Each row of a before or after table is a point. One or more steps were done to the points. Then noise was added and the rows were shuffled. The steps act on how far a point lies along the listed directions, d1 being the first. What was done? A step turns or swaps two directions, mirrors them in a line or flattens them onto one, adds a multiple of one to another, or multiplies one. Angles are multiples of 10 degrees, from the lower direction toward the higher: turns from -170 to 170, lines from 10 to 170 but not 90. Use the fewest steps. Two steps may share a direction if one is a turn and the other turns, adds or multiplies; they go together, in the order done. Otherwise the lowest direction goes first.
(in the rows, 128 means zero)

Directions:
(1): [115 176]
(2): [ 80 115]
Before:
[[129 120]
 [157 119]
 [157 121]
 [ 84  93]
 [ 76 158]
 [135 106]
 [139 133]
 [114 104]
 [145 111]
 [122 176]
 [124 144]
 [127 103]
 [125 249]]
After (13 x 2):
[[142 133]
 [105 116]
 [124  98]
 [113 106]
 [ 86 165]
 [135 120]
 [126  99]
 [173 141]
 [120 124]
 [248 155]
 [102 138]
 [106 123]
 [149 187]]
Steps: turn d1 and d2 by -80 degrees

Directions:
(1): [126 147  88  75 175 150]
(2): [133 173 133 111  74 174]
Before, 9 rows:
[[116  83 108 133 164  79]
 [132 108 133 160 131  82]
 [128 124 135 138 124 104]
 [119 122 137 130 115 124]
 [122 164 152 138  70 158]
 [117 121 156 155 108 120]
 [123 141  48  49 245 147]
 [117 109 129 148 125 118]
 [132 124 155 128  98 145]]
After:
[[127 123 133 135 129 103]
 [118 117 128 122 137 119]
 [133 111 136 162 124  83]
 [137 201 157 134   8 205]
 [117 108 128 147 129 118]
 [129 107 127 106 160 129]
 [122 106 151 166  71 101]
 [114 108 133 137 160 107]
 [115 133  97  95 191 129]]
Steps: swap d1 and d2

Directions:
(1): [ 56 115  78 134 105 115  85 152 141 107  75 105]
(2): [174 117 155 178 106 160  92 136 135  88  80 178]
(3): [188  64 110 104 138 119  94 175 105 152 125  89]
(4): [142  96  75 134 177 115 134  51  98 100 109 143]
(5): [ 88  69 173 147 153  80 154 163 107  96 146 158]
Before:
[[146  70  62  77 153 110 121 136  98 159 135  71]
 [157  63 156 124 125 139 131 176 108 166 151 126]
 [124  49 127 132 119 117  85 224 119 122  88 115]
 [ 99  92 165 162 162  98 197  97 113  90 119 179]
 [128 144 100 137 110 133 124 137 135 125 122 123]
 [114 151 157 117 177  89 203  89 116 129 228 157]
 [109 109 186 154 117 138 157 177 135 117 135 171]
 [183  99 169 156 152 112 140 132 103  72 142 167]
 [160 110 121  91 168 115 168 116 107 136 176 119]
 [205  82 167 154 125 140 125 195 122 108 120 153]
 [121 121  68  86 104 108  88 139 144 154 107  80]
 [129 165  81 112 125 134 119 100 123 151 150 105]
 [ 94 147 156 107 122 110 158 163 147 121 151 145]
 [115 141 149 164 129 147 143 123 130 104 112 163]]
After, 14 rows:
[[ 92 124  61  95 139 119 119 121 131 119 121  86]
 [158  80 160 100 149  77 157 147 116 144 172 129]
 [154 158 118 132  85 188 119 146 157 153 107 126]
 [152  86 102 115  97 160  90 174 121 177 112  94]
 [122 158 131 160 116 159 133 118 140 112 105 154]
 [199 112 102 140  99 160  80 195 143 121  77 109]
 [147  70  86  87 163 101 148 127  94 155 156  87]
 [159 157  78 147 106 156  74 112 140  87  75 117]
 [ 43 194  38 111 116 123 115  83 157 127 130  90]
 [248 101 149 103 127 167 108 176 120 175 137 111]
 [136 126 131 143 129 121 153 144 125 123 150 140]
 [124 174 124  94 104 133 134 149 153 143 136 118]
 [ 80 114 120 128 147  86 145 132 106 122 168 135]
 [130 192  87 141 111 178 151  42 157 126  75 134]]
Steps: turn d1 and d5 by 170 degrees; add -0.5 times d4 to d3

Directions:
(1): [117  90 183 140 116 130 125 157 152  57  73 126  99  79 131 136 116  72
 161  74]
(2): [169 154 105 148 152 126  91 133 138  62 141  92 133  56 129  99 187 130
  85 177]
(3): [110 135  87  89  73 107 129 124 114 107 102 100 196 107 200 167  88 122
  82 115]
(4): [149 136 168  85 103 114 176 170 141  94 179 166 159 119 173 110 142 165
 193 163]
(5): [129  88  99 111 126 175 185 135  79  74  80 176 104 136  94 138 114 157
  92 177]
(6): [119 146 144 119  72 132  83 114 171 105 126 193 127 146 104 149 182 186
  85  77]
Before (10 x 20):
[[ 82  92 119 106 102 170 177 121  97 116  82 131 120 123 123 151  70  94
   99 132]
 [133 160 102 150 179 118 137 111 104 202 166  71 151 134 152 119 119 113
  128 171]
 [100 136 129 131 111 117 130  89 133 216 159 117 115 177 122 148  85 127
  124  87]
 [112  95 137 181 177 123 109 150 135 112 107  74 100 102 125 119 108  62
  152 102]
 [ 93 120 157 132  97 151 158 134 142 141 140 181 133 165  98 135 130 172
  134  90]
 [126 101 119 130 169 149 133 138 120 105 122 165  91 163  72 130 154 142
  110 144]
 [130 112 125 145 145 132 142 152 100 143 135  99 123 136 135 120  91  97
  168 122]
 [126  89 117  99  97 135 143 141 127  56  66 147 137 103 139 161 122 117
  102 103]
 [160  77 130 128 196 161 221 169  73  89 140 149  92 151 126  89 122 133
  171 224]
 [ 75  70 137 120 120 115 142 125 114 166  90 120 120 180 125 167  58  89
  149  67]]
After (10 x 20):
[[140 109 122 131 173 160 208 149  78 109 117 131 121 119 130 121 106 129
  144 207]
 [129  91 159 106 124  99 174 185 123  57 117  78 178  74 247 132  82  61
  182 122]
 [153 148 149 117 158  92 167 177 140 147 241 119 171 137 180  85 146 153
  217 193]
 [ 84 114 173 163 145 146 110 112 150 178 119  96  79 125  93 120 105  55
  149  81]
 [ 98  94 163 126 146 111 148 129 129 201 163 137 113 206 106 129  95 119
  197  99]
 [115 130 118 189 165 111  36  75 163 179  95  78  86 131  80 148 152  69
   87  36]
 [ 86 120 158 114  75 136 155 143 148 127 133 167 161 145 135 146 117 159
  127  73]
 [133 121 119 125 134 130 153 156  97 148 157 104 143 140 149 117  91 119
  170 141]
 [121 108 153  98 108 148 204 132 115 151 155 186 101 179 112 135  97 169
  157 140]
 [140 122 198  61 104  93 168 204 170  39 180 180 176 113 196 125 159 151
  217 136]]
Steps: turn d1 and d5 by -110 degrees; turn d3 and d4 by -120 degrees; multiply d4 by 3

Directions:
(1): [116 164  52 110 184 125  99  83 184 101 103 116 113 159 118 136 121 143
  63 186 130 121 133 109  43 102 133  86 120 174 138 117 190 119  77 137
 158  97 128 101 150 101 121 211 163 110 105 135]
(2): [ 95 117 103 118 225 120 205  88  70 109 153 150 145 142 142 147 111 147
 117  98 160 127 137  90 217 143 109 155 100 142 165 134 195 144 131 107
 154 161 197 127  65 140  83 147 133 144 107 130]
(3): [101  97 133 110 100 177 121 131 170 113  88 169  80  76 199 165  83 114
 113 104 157 138 174 185  96 144 165 153 152  87 166  87 174 128 105  99
  94 121 198 121 101  53 162  93 139 160 118 124]
(4): [155 111 205 143  91 100 117 178 130  62 188 143 118  99 100 155  61 119
  75 143 182  49  86 122 120 113 106 111 126 133 102 144 155 120 151 139
 179 124 118  85 117  83  59 119 161 159 153 151]
Before, 8 rows:
[[134 154 133 138  80 118  67 143 178 139  89 104 116 151 111 125 143 123
  111 173 103 136 116 156  40 115 155  89 141 147 100 125 105  96 114 144
  126 102  81 124 179 115 163 147 140 111 134 142]
 [118 111 139 124 118 142 153 131 112 155 124 142 125 130 149 136 130 113
  171  97 110 141 125 143 151 137 135 142 145  97 159 124 122 128 149 125
   90 140 142 166 122 135 144 104 113 119 118 108]
 [120 127  74 106 135 148  81 109 206  99  96 125  86 127 161 172  88 132
   62 159 137 114 143 149  33 117 143 106 126 137 161  99 184 119  74 122
  130  91 146  85 136  56 112 164 168 135 117 137]
 [134 104 172 149 103 117 138 167 105 145 145 147 128 107 120 131 129 118
  146  96 118 133 128 130 165 155 120 141 127 100 120 129 104 117 160 131
  106 131 124 148 126 124 132  94 123 154 143 132]
 [107 110 150 119 111 162 126 147 122 146 116 153 105  99 170 135 115 122
  145 106 149 139 141 146 161 141 149 167 136  88 136 110 120 133 121 111
  108 137 154 125  90 112 139  90 135 144 123 112]
 [109  90 130 131 124 143 157 125  89 159 126 144 130 121 166 134 141 131
  180  75 136 173 152 131 200 151 123 168 136 104 151 105 135 132 137 103
   95 140 169 148  97 161 165  94 105 126 130 104]
 [118 132 133 138 137 131 161 123 110 141 148 130 145 130 124 110 149 121
  158 107 113 133 131  89 174 129 124 149 135 120 131 132 106 138 138 131
  135 140 129 135  95 155 121 128 117 121 132 124]
 [121 115 127 123 112 145 143 125 131 141 105 146 123 114 158 132 136 130
  160 111 116 139 149 140 154 146 130 145 126 125 135 116 121 140 133 115
  107 144 160 148 119 118 156 105 111 147 130 119]]
After, 8 rows:
[[114 114 157 127 132 140 134 147  98 137 149 143 122 112 145 131 112 129
  138 111 154 119 118 121 184 136 129 157 122 106 126 126 121 132 138 122
  132 144 140 118  88 132 110 103 138 142 130 116]
 [124 102 167 148 125 116 157 154  96 142 149 154 129 108 125 134 123 123
  143  91 124 134 126 122 184 161 113 146 118 101 130 129 119 122 161 124
  111 141 138 151 112 124 123  95 123 154 137 135]
 [149 140  95 118  98 134  52 132 214  99 112 107  95 135 126 158  95 131
   61 180 124  96 117 146   6 105 135  84 126 148 131 115 147 112  87 142
  138  80  96  82 164  66 102 167 171 123 137 144]
 [136 159 138 138  63 121  53 146 188 141  85 100 113 144 110 121 147 120
  115 177  95 142 117 165  22 112 161  83 147 142  96 122  94  98 109 145
  115  94  69 124 189 110 176 143 139 109 136 142]
 [126 111 145 126 135 129 167 128  91 147 144 139 136 141 134 135 130 120
  165 101 114 130 113 128 171 135 120 139 134 111 152 138 126 131 159 128
  107 147 139 163 117 150 117 113 113 123 122 112]
 [117  95 136 137 147 123 176 122  64 143 158 140 148 134 139 133 138 140
  173  81 146 158 132 102 230 150 103 165 121 122 140 122 143 131 148 111
  119 150 162 142  86 181 130 109 110 125 133 111]
 [110 129 127 136 147 137 169 113 103 143 146 136 147 131 130 115 148 123
  153 101 116 137 137  89 184 133 127 156 132 120 142 126 114 139 140 122
  133 144 145 137  85 153 122 128 118 122 125 123]
 [129 121 136 129 130 127 153 125 111 133 127 141 137 123 135 128 135 135
  157 116 124 125 132 119 174 143 112 139 116 134 123 127 118 139 138 121
  125 153 149 139 116 133 130 115 110 144 137 123]]
Steps: add -0.5 times d1 to d2; flatten d3 and d4 onto the line at 60 degrees

Directions:
(1): [195 164 131  73 134 209 164 167 162 156 185  71 205  83 106 134  99 121
 149 107 154  98 192 161 126 127 121 145  58 100 134 121 107 171  96  98
 175 132 173 115 136 177 150 148 131 179 128  75  54 127 131 124  87 104
 133 137 116 128 166 109 154 152 159 106]
(2): [ 97 124 207 156  78 227  86 135 120 107 124 170 119 136  39 139 137 150
 134 123 108 203 149 150  43 116 126 146 167 143 137  80  91 140  94 139
 154 123 188 106 173 127 144  84 158 141 108 169 156 123 121 138 110 126
  86 108 180 149 182 160 138 134 108 162]
Before:
[[110 129 127 153 115 128 118 125 100 117 112 144 113 132 122 123 151 130
  123 124 133 142 114 137  99 135 130 115 140 136 124 139 127 130 129 135
  122 135 126 125 150 127 119  97 127 123 111 139 147 138 132 110 124 154
  118 122 153 122 146 141 123 127 126 156]
 [166 136 101 101 176  67 157 140 135 134 134 104 133 116 175 125 128 109
  121 113 146  71 132 127 170 133 116 123  77 126 131 149 142 104 158 121
  117 132  91 142 102 144 129 155 112 127 134  99  94 134 138 121 121 122
  149 143  97 111  96 103 132 132 150 103]
 [150 141 181 113  90 230 126 151 139 116 151 117 160 123  58 140 120 141
  139 120 118 149 169 169  81 109 126 141 125 138 142  90  93 161  96 135
  151 124 174 102 152 153 149 119 139 150 124 115 123 117 127 123  83 110
  110 119 137 145 171 129 137 152 135 137]
 [134 129  50 126 165   7 156 118 125 134 115 108 105 130 215 129 126 111
  113 146 136  82  89  89 210 148 113 109 113 115 107 183 160 113 167 111
   97 139  65 151 100 119 105 162  97  98 135 107 124 132 138 111 154 145
  160 142  91 110  84 111 105 114 130  95]
 [159 143 110 103 150 127 165 138 144 148 148  96 143 121 164 118 131 105
  127 131 131 100 141 142 170 129 131 136  97 119 147 152 136 142 119 114
  121 136 111 138 106 122 128 149  98 141 140  87  92 134 119 113 130 121
  133 135 110 119 111 126 119 136 124 121]
 [119 140 179 139 111 199 114 131 131 113 130 146 146 137  84 133 129 143
  142 132 115 165 149 136  74 114 108 130 122 139 133  98 112 136  96 129
  145 113 165 104 166 131 140 114 153 135 117 136 125 127 125 132 108 120
  112 117 148 135 170 127 150 129 126 146]
 [152 136 153 106 123 190 127 143 142 128 148 110 168 111  74 136 114 134
  149 116 132 123 171 152 103 120 122 139  96 119 123 115 108 143  96 115
  170 120 156 116 140 131 141 124 135 144 119 120 111 126 124 141 118 112
  122 133 133 122 163 121 150 129 131 138]
 [130 107 108 125 133 100 146 128 142 139 133 124 126 128 157 129 134 128
  124 112 142 114 116 127 151 127 116 115 120 129 125 138 134 138 131 114
  125 147 114 111 123 137 139 130 113 116 140 117 111 124 123 130 135 131
  132 137 118 120 114 117 132 130 128 124]]
After:
[[111 128 111 152 125 102 124 121  99 119 109 140 110 134 143 120 151 126
  120 127 134 130 106 131 117 137 131 109 137 135 122 149 136 124 138 134
  113 137 111 130 140 123 114 105 121 116 115 135 148 139 133 108 130 157
  127 125 143 117 133 136 119 124 128 151]
 [159 144 178 110 129 191 129 161 140 124 150 124 151 108  81 138 127 127
  135 102 136 134 175 161  86 121 111 146  90 131 141 100  99 131 114 121
  159 129 164 116 149 160 152 120 142 157 115 121  94 129 132 129  89 111
  110 127 143 132 162 127 150 146 140 128]
 [158 129  77 102 153  61 165 123 134 130 130  89 136 133 185 123 122 116
  121 136 132  65 111 125 193 125 131 108 108 131 128 157 151 125 155 136
   95 128  74 137  88 132 118 167  99 109 150  88 122 123 135 112 127 124
  163 141  75 117  82  96 111 132 146 104]
 [157 147 149 107 126 188 151 148 146 143 156 106 153 118 117 124 130 115
  132 125 126 131 164 159 129 123 129 148 105 122 152 127 115 155  98 115
  141 134 147 125 129 129 140 132 113 157 130  97  92 132 116 118 114 117
  113 126 133 129 143 138 128 143 120 133]
 [126 130  95 129 160  62 144 108 127 124 113 124 126 145 187 119 130 123
  128 145 127  96 102 100 166 127 113 103 109 134 121 152 160 107 145 129
   99 117  84 132 115 112 114 153 119 103 139 114 125 132 132 122 143 132
  155 136  97 113  97 100 130 114 136 118]
 [122 145 188 141  82 231 106 154 133 115 144 146 138 116  46 152 124 144
  137 124 119 194 168 148  60 127 106 152 136 124 126  95  82 160  88 111
  172 132 197 104 184 149 146  98 152 152  99 144 125 123 127 126  96 126
   89 112 174 147 201 154 139 140 114 140]
 [158 130  91 100 159  91 149 127 139 136 135  94 154 118 150 125 115 119
  138 126 141  74 136 126 170 130 125 120  86 115 114 154 143 122 131 115
  137 123  98 136 103 118 123 153 110 119 134 103 111 130 129 134 144 121
  154 146  97 105 110 101 135 117 139 118]
 [128 110 138 128 114 152 135 138 144 135 139 133 134 125 118 135 133 136
  129 107 138 140 133 140 116 122 114 126 126 131 129 118 116 149 112 114
  142 145 145 100 142 145 148 114 126 128 132 125 112 123 120 133 121 127
  114 130 137 128 141 127 140 136 124 134]]
Steps: mirror d1 and d2 in the line at 160 degrees

Directions:
(1): [ 94 109  99  15 129 189 144 101 101 161 153 185 128 133 152 105 114 113
  95  76 133 164 119  71  84 109 115 111  61 104 187 148 162 129 142 107
 127 145 166 169  70 128 202 131 190 137 102 122 147 143 120 100 139  86
 138 132 127 148  88 150 130  50 124  96]
(2): [143 130 113 154 118 158  76 162 146 185  30 149 121 166  99 145 162 195
 104 161 158 111  70  60 107 198 103 116 126 161 193  64 129 133  89 123
 147 160 107  86 162 128 140 127 119 116  89 112 158 164  70  75 161 137
  84 147 144 132 157 166 111 102 135 161]
(3): [113 122 131 158 157 138 119 130 124 161 140 185 130 121 100 152 161  98
 189  83 144 143 171 207 156 167 122  61 107 183 167 111 112 139  99  95
  52 136 153 179 165 141 121 171 135 148  79 106  72 180  56 132  85 181
 145  75 134 129 108 139 157 145 133  64]
(4): [192 134 111 160 166 175  93 125 145 193 147 197 159  70 155 162 114  62
 121 129 168 128 122  86 196 107  98 199  82 120 138 145 118 102  87 127
 132 106 118  93 113 143  83 137 107 124 151 143 116 121 168  83  87 140
 178 124 214 186 155  86  91 117 103 129]
Before, 13 rows:
[[112 123 133  98 135 131 152 110 115 121 156 136 130 132 127 138 125 128
  146 101 126 138 141 148 121 127 140 109 114 138 135 151 130 132 150 122
  108 115 139 161 124 110 143 145 141 132 120 118 122 132 130 137 119 123
  125 110 111 135 113 142 150 111 131 104]
 [142 136 128 182 168 131 114 105 142 164 165 186 137  79 126 152 134  68
  191  98 148 126 160 190 177 154 118 111  99 177 134 129 106 122  93 107
   55 138 142 153 151 153  97 171 119 142 121 112  89 153  91 114  61 178
  160  90 151 155 125 109 124 140 132  95]
 [134 135 147 203 117  95 101 155 135 136 100 108 122 149 100 150 153 150
  157 138 127 121 134 173 131 168 128  89 166 156 147  79 122 122 103 118
  117 136 105 121 188 123 108 142 109 129 122 119 106 148  96 139 122 173
  115  97 135 115 153 136 144 171 152 122]
 [ 95 114 133 124 128 143 142 129 109 143 150 155 124 137 117 127 146 130
  155  92 135 137 161 174 114 146 131  77 107 147 145 113 124 134 112 115
   89 129 150 175 132 135 134 153 143 135 103 118  89 145  93 151 111 151
  126  95 127 145 109 145 145 129 136  88]
 [183 135 104 142 161 194  69 154 156 249  98 238 150 106 123 163 138  93
  110 127 193 136  95  48 175 152  92 176  49 132 209 123 112 109  62 105
  142 126 104  83 128 138 109 148 119 107 114 124 139 153 121  48 108 152
  142 133 234 185 145 112  86  80 100 120]
 [162 138 128 144 152 150 110 131 143 161 155 167 144  87 162 146 129  89
  127 146 128 124 125 120 157 112 122 173 101 102 122 140 127 111 107 134
  120 121 135 107 111 132 107 127 131 128 149 145 126 123 171 123  95 115
  151 134 168 162 143 121 114 129 112 143]
 [113 121 140 148 125 100 152 146 132 103 154 113 121 123 124 126 147 123
  157 134 113 129 155 181 144 125 149 112 133 129 100 126 104 126 133 128
   93 132 134 159 140 123 114 134 112 131 133 117  98 126 128 151 119 132
  137 103 111 121 120 124 139 148 143 116]
 [107 122 119 110 135 172 124 140 118 190  89 169 113 152 112 140 158 151
  132 117 150 148 108 104 118 179 111 104  94 165 199  99 135 137 116 103
  119 150 133 141 127 126 165 141 152 126  90  98 129 161  61  89 143 131
  128 110 136 136 132 145 130  81 139 105]
 [118 127 117 112 129 145 131 135 124 142 132 158 124 132 124 134 111 137
  112 124 154 142 109 106 131 121 110 127 119 118 143 128 140 122 128 123
  135 133 131 124 121 131 158 144 144 122 120 118 139 130 121 107 139 115
  134 124 139 139 109 145 114 108 136 143]
 [145 132 124  89 140 173 125 110 114 145 163 159 141  94 154 142 108  84
  117  93 128 143 138  96 142  93 119 155  78 103 129 154 143 117 132 117
  138 114 157 123  87 131 151 148 155 139 141 134 121 117 149  97 107 106
  155 119 156 155 120 109 109 108 124 105]
 [148 129  98 127 124 159  87 134 145 189  67 172 129 145 114 144 134 153
   97 147 177 133  89  74 128 167  90 140 108 137 182  99 140 124  95 124
  157 138 120  77 141 130 132 130 128 114 113 120 150 134 111  64 152 136
  117 144 181 157 161 128 108  99 118 158]
 [127 120 124 154 122 137 108 135 136 127 125 128 133 131 127 126 132 113
  135 126 137 116 129 142 137 139 127 123 116 144 140 124 107 144 118 129
  117 126 123 136 134 138 129 132 114 138 126 118 128 138 119 131 129 153
  125 127 137 122 120 135 137 127 140 135]
 [132 134 150 173 125 104 101 150 134 129  88 101 123 135  92 147 136 163
  151 139 130 112 122 159 112 155 134 110 156 154 128 101 115 141 122 130
  122 132 110 125 165 134 104 125 101 112 115 120 126 138 106 125 120 151
   92 128 111 103 124 128 133 160 127 143]]
After (13 x 64):
[[120 117 131 153 141 154 121 132 113 163 142 172 132 118 121 142 145 118
  151  96 153 134 154 157 141 146 117 101  99 151 151 110 119 127  93 116
   91 128 141 154 142 138 111 156 132 130 111 120  92 149 101 137  95 163
  137  98 157 162 125 130 135 135 130  93]
 [130 123 131 117 149 138 138 116 121 136 156 150 139 118 127 149 126 119
  146 107 139 133 144 145 145 123 135 129 108 142 131 152 125 126 141 119
  112 109 129 149 127 113 129 147 129 132 131 121 113 132 135 132 111 134
  140 107 133 150 123 130 139 119 125 108]
 [117 130 114 114 102 121 103 137 137 144  56 121 106 180  99 127 137 200
   93 156 155 131  86  92  85 173 110 112 144 135 167  88 144 138 120 128
  168 147 118  90 148 122 152 119 135 110 114 115 159 130 103  89 182 121
   87 153 133 122 153 146 125 107 130 172]
 [130 117 134 146 136 127 141 146 135 127 164 148 130 106 135 132 147 100
  150 126 124 132 150 163 158 120 136 123 111 128 116 132 101 122 117 124
   84 131 137 153 133 127 110 138 116 131 134 117  91 130 133 131 107 132
  154  98 137 142 121 116 132 132 136 109]
 [105 126 127 129 122 152 131 148 123 168  77 144 108 163 100 141 167 167
  140 131 139 144 114 120 115 185 122  97 120 177 179  91 133 142 125 112
  115 148 124 140 143 126 158 139 142 122  92 100 127 154  56 107 151 142
  121 115 124 122 140 147 134 100 144 115]
 [114 130 147 144 126 116 111 138 126 128 107 120 125 133 104 138 140 153
  151 115 131 122 129 163 105 141 139  99 138 149 138 110 116 142 128 125
  115 135 122 145 152 130 122 128 120 121 111 117 121 141 103 126 115 146
   96 124 108 108 108 129 132 148 126 126]
 [163 136 110 179 163 161  82 120 152 205 119 202 142  88 130 159 136  93
  155 121 168 117 114 119 173 168 101 137  87 173 162 111 112 115  76 115
   87 147 116 112 153 152 100 160 115 130 116 116 121 153  95  72  82 171
  148 108 184 175 150 113  99 114 126 129]
 [124 131 138 166 118 107 108 147 127 146 111 128 124 154 107 143 149 143
  151 123 127 130 130 161 124 163 129  84 142 150 163  88 131 120 107 112
  116 139 122 141 170 128 132 142 127 130 117 115 115 151  93 134 125 162
  123  97 138 123 138 143 146 152 151 108]
 [159 140 121 140 138 151 105 139 146 165 122 148 140 108 163 140 134 126
  109 163 133 122  97  86 135 130 117 177 110  94 129 124 127 117 107 143
  143 131 122  90 108 124 114 115 132 119 145 148 148 122 169 112 122 102
  129 155 160 155 153 132 110 121 118 169]
 [113 125 125 124 126 126 135 142 121 128 127 141 122 143 119 135 114 148
  119 132 148 141 109 116 125 122 116 120 134 120 133 125 137 126 129 125
  136 133 123 116 135 132 152 139 139 123 126 116 138 127 117 111 142 118
  126 127 129 131 112 148 124 117 141 149]
 [161 138 128 116 134 166 111 126 126 147 129 143 142 105 144 147 113 115
  109 119 129 125 116  75 139 109 118 168 101 105 127 136 137 123 124 132
  159 122 139  96 104 130 138 142 139 133 146 136 136 111 148  84 120 106
  138 129 156 148 135 109 100 117 124 131]
 [131 120 125 149 122 142 105 138 137 124 123 130 133 133 127 126 131 115
  128 126 138 117 124 134 133 135 126 125 109 141 143 130 107 145 115 127
  118 124 124 135 132 143 131 134 117 139 126 118 132 136 113 130 137 150
  127 130 137 126 121 136 134 121 139 145]
 [162 136 110 137 114 160  71 171 157 210  31 164 126 164 103 141 150 187
   82 172 176 113  54  11 113 184 107 160 100 130 202  90 123 121  85 125
  190 143  81  54 144 121 136 118 114  92 110 114 184 147 102  56 170 127
   80 169 183 140 160 146  88  80 117 174]]
Steps: multiply d1 by 0.4; turn d3 and d4 by 30 degrees; turn d2 and d4 by -40 degrees
